Each row is a point. The ring and each string are closed loops that go straight from each point to the next, and from the last back to the first. Before rounding, they use only three directions, however many columns there are. How many times does the string pass through the ring? Passing back the other way cancels.

Ring (9 x 4):
[[  0  10  18  17]
 [-21  24   8  17]
 [-35  26   0   7]
 [-42  17  -9 -13]
 [-33   2 -12 -28]
 [-21  -9 -11 -33]
 [  0 -19  -1 -27]
 [ 12 -15  11 -11]
 [  9   0  19  10]]
String (8 x 4):
[[-35  31  18  16]
 [-39  24  16   1]
 [-54  25   3 -11]
 [-60  22 -20 -22]
 [-38  16 -30 -12]
 [-19   9  -7  -5]
 [-24  16  15   2]
 [-29  31  22  21]]
Times through: 1
String (19 x 4):
[[-18  12  10   3]
 [-25  29  29  21]
 [-24  37  21  33]
 [-19  30  -5  27]
 [-33  39   9  28]
 [-39  35  17  16]
 [-39  27  19   6]
 [-53  36   4   5]
 [-50  29 -16  -4]
 [-31  14 -26  -9]
 [-25   9  -6  -9]
 [-25  10   8  -8]
 [-50  24   9  -9]
 [-35  17   8  -6]
 [-25  12  -7  -5]
 [-28  19 -23   2]
 [-35  31 -17  14]
 [-21  22 -17  12]
 [-15   9  -3   0]]
Times through: 1

Ring (6 x 11):
[[ 25 -37  21  11  23  10   3   4   3  -4  11]
 [ 10 -19  20  11  18  -3  -6  28   7  -1   9]
 [-20   9  -2   8  -1 -16   2  34  12   4  -5]
 [-23   9 -13   7  -6 -12  14  15  11   4 -11]
 [ -9  -6 -15   7  -1  -3  23 -10   8   1 -11]
 [ 19 -32   2   9  16  10  18 -21   4  -3   1]]
String (12 x 11):
[[ 24 -22  20  10  28  -4  -4  14   8  -3  11]
 [  8  -3  13   9  21 -15  -7  29  12   0   6]
 [ -3   6  -3   7  11 -18   5  16  13   1  -3]
 [ -7  -9   6  10   5  -5   4  24   8   2   0]
 [-20  -8   6  10  -6  -2   3  37   6   4  -2]
 [-22 -11   2  10 -10   3   9  29   4   4  -5]
 [ -6 -19   4  10   0   5  11  13   4   1  -2]
 [ -6 -20 -11   8  -4   9  26 -16   4   1  -9]
 [ 13 -22 -16   6  10   7  31 -41   6  -3  -8]
 [ 18 -17  -7   7  18  -1  20 -26   9  -3  -3]
 [ 13 -18   3   8  16   0  11  -5   8  -2   1]
 [ 18 -13   2   8  22  -7   9  -7  10  -3   2]]
Times through: 1
String (26 x 11):
[[ 40 -60  24  12  27  26  10 -18  -2  -7  14]
 [ 31 -29   8   9  28   3  11 -18   7  -5   6]
 [ 15 -13   2   8  20  -5  10  -5  10  -2   1]
 [ 10 -21  10  10  15   1   5   8   6  -1   4]
 [ 14 -38  26  12  15  12  -3  23   2  -2  11]
 [ 21 -44  40  14  22  13 -13  37   1  -3  19]
 [ 15 -41  43  14  18  11 -17  50   1  -1  19]
 [  7 -24  36  13  17  -1 -19  57   5   0  16]
 [ -3  13   2   8  16 -25  -3  28  16   2   0]
 [ -8  15  -3   7  11 -24   1  25  16   2  -4]
 [-22  20   3   9   3 -26  -7  52  15   5  -3]
 [ -8  17 -13   6   9 -24  10   8  16   2  -9]
 [ -6  -6   1   9   5  -6   7  18   9   2  -2]
 [-18 -11   9  11  -5   0   2  38   5   4  -1]
 [-32   8  -6   9 -12 -11   8  36   9   6  -9]
 [-29  30 -28   5  -7 -27  19   8  17   6 -19]
 [-13  19 -24   5   3 -22  19  -5  16   3 -14]
 [ -3  -9  -2   8   6  -4  11   7   8   1  -3]
 [-10 -21   2  10  -4   9  14  10   3   2  -4]
 [ -9 -18  -8   8  -4   7  22  -6   4   1  -8]
 [ -4 -20 -16   7  -3   9  31 -27   4   0 -11]
 [  5  -2 -27   4   9  -7  33 -42  11  -1 -14]
 [  4 -10  -5   7  10  -4  15  -7   9  -1  -4]
 [  7 -33  12  11   8  13   9   6   2  -1   4]
 [  9 -29  10  10  10   9   9   4   3  -1   3]
 [ 27 -60  25  12  17  29   9  -6  -4  -5  12]]
Times through: 4
